Each row of a before or after table is a point. The points were changed in one or more steps. Then noise was added and the rows were shuffled. The steps act on columns, c1 being the first. Write out the steps. A step turns or swaps two columns, mirrors them in a line or flattens them onto one, adds a multiple of one to another, or multiplies or shifts one. Angles are multiples of 10 degrees, from the lower column toward the higher: turns from -170 to 170, lines from 10 to 170 but not 90. Use the fewest steps. Two steps may share a column if one is a turn and the other turns, adds or multiplies; they go together, in the order done. Otherwise the lowest column goes first.

Before:
0:   9 -46  14
1: -40  47 -42
2:  57  -4  17
3:  54   0 -57
4: -35  20  25
5:   5 -13 -17
6:   4  24   5
7:  29 -92   6
After, 8 rows:
0:   6  25   2
1:  39   9   3
2: -54  16   4
3: -60 -77   1
4:  -9 -10  -9
5: -24 -34   5
6: -52  17 -24
7:  56  30 -19
Steps: mirror c1 and c2 in the line at 80 degrees; multiply c3 by 0.4

Before (8 x 6):
0:  28  46  13   6  18 -70
1:  76 -26  12  -1  -5  -3
2:  23 -58  38 -46  20 -52
3:  -8   9  36  26  20  12
4: -39  14   2 -39 -21  -1
5:  12  -6  58 -15  -5 -77
6:  25 -34  -2   7   2 -31
7:   2 -69 -26 -26 -60  33
After:
0:  29  35  12  30  17 -71
1:   1 -47 -36 -52 -61  32
2: -37  30 -28  -5 -19   0
3:  -7  13  43   1  21  12
4:  76 -10   4 -27  -5  -3
5:  14  37  25 -40  -5 -76
6:  23   7 -11 -81  20 -52
7:  27 -26   4 -22   1 -31
Steps: turn c3 and c4 by -50 degrees; turn c2 and c4 by 50 degrees

Before:
0:  -8 -17   0 -26  34 -40 -15 -42 -43 -21  -3
1: -24 -15   8   2   2  69 -38  51  -5 -56 -25
2:  50 -24  27  59 -34 -16   3 -60 -39 -35  52
3: -62  34  32  13 -30  29   9  11 -66 -14 -18
4:  24 -26 -23  27  22  -8  35  -1 -62 -41 -40
5:  35 -14 -45  26  12  63 -16  -1 -53 -22 -15
6: -15   0 -62  40   8  -3  34 -21 -16 -12  32
7:   8  -4  13  25 -99  -8 -39  -7 -19   7 -17
8: -18  27 -38  11 -35  41  15 -77  10 -47   9
9:  13   5  27  49  22   2 -33 -27 -17   2   1
10: -27  34 -37  31 -21  35 -61 -43 -16 -28   3
11: -22 113 -28  33   7 -33  -1  26 -17 -20  40
12: -17 -13  26 -38 -13  -1  52 -68 -64   3 -13
After:
0:  26  67 -36   7 -28  25  12  -8 -63   3 -12
1:  12  33  16 -18 -33  44 -73 -25  11  60   9
2:  -4 -13  -6  25  35 -43 -46   7 -42  21  -1
3:  22   8 -25  17   0  72  42  46  -5  49 -26
4:  18  -8  -8 -20 -99 -10 -10  34 -18  -9 -16
5:  14 -31   8 -22  22 -11   7 -35 -64  48 -39
6:  23  -7 -27 -43  24   0 -29  28 -14 -10   0
7: -13  -2 -23  42 -10   4 -57 -61 -64 -11 -15
8: -18  99  19 -61   8 -32  29   4 -15  29  45
9:  21 -50 -34 -58 -31 -18 -58 -16 -38  21  54
10:  21  48  23 -28 -18  38 -54  57 -15  41   3
11:   2 -34  37 -32  18  68  -2  22 -58  37 -14
12:  39  11  50 -22   6  -5 -17 -41 -20  35  29
Steps: turn c1 and c2 by -40 degrees; turn c1 and c4 by -140 degrees; turn c3 and c10 by -160 degrees; turn c7 and c8 by -80 degrees

Before, 12 rows:
0: -10  41   2  26  50  36   8   0  37 -12 -58 -12 -40   3 -51 -30  11  86
1: -20  38  11 -15  -3  34  65 -36 -59 -14  -4 -54  28   7  -6 -60 -17 -19
2:  72  13  16  -8 -37 -12 -87 -26 -51 -27 -51 -10 -10  21 -12 -22   8 -16
3:  32  27 -33   8   3  76  23 -47 -13  22 -14 -17 -28 -14 -17  10 -29  34
4: -63 -13 -22  46  18  13 -27 -55  -7 -28 -27  10 -14 -53 -11 -12 -38  64
5:  20   8 -69 -26  -9  -4 -12 -85 -67 -41  35   8   4  -1 -17  11  -5 -69
6: -22   4  12 -28 -37  -2  19 -77  32   3 -49  10 -18 -16 -18   4  17 -61
7: -36 -11 -61  14 -12  41  -3 -74 -23  45  -8 -31  14  97  28 -31 -56 -68
8:  -9 -41 -36  28 -12  15 -31 -22 -10  51   4  -9  16   6 -43 -24 -20 -74
9:  17 -12  11 -61  58   2 -24 -42 -35  57  -8 -29 -11 -31  -2  19 -34 -36
10: -12   6  73 -24  18  41 -28  19  38  49  10 -59 -27  -4   5 -31  11 -66
11: -24   1 -41 -25 -89  -8 -34  17 -16  -8 -34  -4   8 -23  49   1  16 -25
After, 12 rows:
0: -37  -6 -64  14   2 -21 -31  79 -28  37 -24 -23  16  96  -3  36  53 -72
1: -20  43  12 -12   5 -14  51  69 -53 -13 -25 -57  30   9   4 -14  66 -16
2: -21   6  17 -25  -3  31 -12  67  31   0 -67  16 -18 -23  -6 -17 -12 -54
3: -20   0 -35 -22  -1   0 -24 -33 -19 -16 -53  -6   7 -26   1 -15  -2 -25
4:  64  10  14  -6  -1  14 -94  -8 -53 -18 -72 -11  -8  23   6 -18  13 -22
5: -14  42  -3  31   3 -30   8  14  35 -13 -81 -10 -37   6   2 -28  26  81
6:  16 -15   8 -61   3  11 -35  32 -35  52 -26 -30  -3 -24  -5  42   0 -39
7: -60 -16 -27  50  -7   8 -46  47  -6 -25 -44  12  -8 -55   7  32  30  58
8:  -5 -42 -29  27   3  -7 -26   7 -11  60 -15 -10  11   8 -15   1  31 -80
9: -11   6  75 -22   1 -51 -20 -15  42  42  -7 -56 -28  -2 -13 -29  21 -68
10:  34  26 -31   5  -4 -55   9  74 -12  25 -34 -21 -29  -8  -5  27  14  32
11:  17   7 -71 -29  -5  29 -42  71 -74 -35  16   8   6  -6  11   4  -9 -70
Steps: multiply c5 by 0; turn c7 and c8 by -20 degrees; turn c6 and c8 by 160 degrees; flatten c10 and c15 onto the line at 170 degrees; shift c11 by -20; mirror c16 and c17 in the line at 150 degrees

Before, 10 rows:
0: -10   4   7   0  -9  25  20  -6  11 -19  18   5  27 -30  37  -4 -10  -9 -40  -7 -16 -14  24   4  21 -13   8  -1   9 -17   4 -15
1:  12  -1  -2  -8 -20   5 -19  37 -17  13 -33 -16  33 -16  36 -30  16 -10  -5   3 -20 -14 -17  -7 -27  12   4 -43 -19 -18   6  -3
2: -27  15  -7  32  24   3 -19  12   4 -19 -29  -7  13  -7  15 -22  -9 -18 -30  33   4  31 -18 -16  15   5  32  25  29  11  16 -23
3:   1   1  -1  -6 -28   9  41   4   0  -3  -4   2  -5  -6  12   5 -18  28   5  25  12  -8  28  -2  28  -2  23  -3  46 -31   2 -41
4:  18  -6  10  18  14  -7  -4  13 -14  22  33  -4 -21  14  39  -3 -52  -7 -35 -11  11   8  35  -5   2  16   1   7  -3 -11 -19  16
5: -29  12 -10  24 -42  12  16 -12   6  21 -23 -20  15  -5  31  23 -11 -20 -14  -7  25   4 -31  25 -10 -23   3 -43  -6 -23   0   4
6: -13   3  -2   2  -2   9  14  13   3 -16 -14   0 -18 -24  34  20   5 -15  20 -19  28  13  -5  -1  -6  19   7 -26  -5  35  30  -4
7: -10  37  -9  35  25   7  18  10   8   4  15   5  34  23  19   2 -21  20  18  -7 -40  -5  -6  66 -17 -12  22  33  -7 -33 -22 -32
8:   6   1   4  13  27  -9  25   8  -4  -1  -4   8 -10 -43  35 -11   7 -12 -14   6   7  26 -11  28 -12  -2   8  12  15   3  -3  14
9: -19  27 -13 -12 -19  -5   6 -40  -2   5  -3  12  -9 -23  19  11 -11 -17   0 -20  25   9  26 -14   1  24   8  -8  -4   5  -8  -3
After, 10 rows:
0: -10   5   9   2  60  25 -22   8  14  -2  18   7  26 -30  40  -5  -7 -10 -38  16 -15 -17  21   0  18 -13 -17  -1   9   0   8 -19
1:   2  -3  -1  -6 120 -28 -34  -3  -1 -21  -1   3  -2  -5  12   9 -16  30   5  17   9  -6  29  -3  28  -2 -11  -2  44  37   3 -45
2: -29  13 -10  24  63   6  13  10   9  -9 -21 -19  16  -6  29  21  -9 -19 -18  23  26   3 -30  25 -12 -24  21 -44  -5   3   2   3
3: -14   0  -2   3  39  44 -18 -14   6  -5 -13   0 -17 -23  34  17   2 -15  20 -23  29  13  -5   1  -8  16 -15 -27  -6 -37  49  -5
4: -21  31 -12 -11  25  11   4  43   0  -9   0  10  -9 -19  19   8 -13 -16   1   6  28   9  27 -14   1  21   2  -9  -4 -19 -13  -4
5: -28  15  -3  30 -60 -16   5 -12   4 -20 -28  -7  14  -7  15 -23  -8 -19 -32 -26   7  31 -22 -17  14   7 -29  25  29  24  22 -24
6:  14 -13  10  21 -15  -1  -6 -13 -14  -3  34  -7 -24  12  42  -3 -53  -7 -33  14  11   7  33  -4   3  15  21   7  -7  -4 -31  18
7:   5   2   3  10  51 -11 -64  -7  -2  -7  -4   6  -9 -44  36 -11   7 -15 -14  -2   7  28 -12  32 -14  -6  -3  11  15   4  -6  15
8:  -7  40  -8  31  34  -5 -50 -11   6 -23  17   6  34  20  20   1 -21  21  16  31 -38  -8  -4  70 -19 -13  -1  31  -6   9 -33 -33
9:  11   1  -3  -8 -38  -5  49 -36 -17  -9 -38 -13  36 -18  40 -29  17 -12  -4  15 -21 -12 -15  -9 -27  11  12 -45 -21  11  11  -4
Steps: multiply c7 by 3; turn c5 and c7 by -120 degrees; turn c20 and c30 by 120 degrees; add -1 times c30 to c6; multiply c8 by -1; turn c10 and c27 by 110 degrees; multiply c31 by 1.6
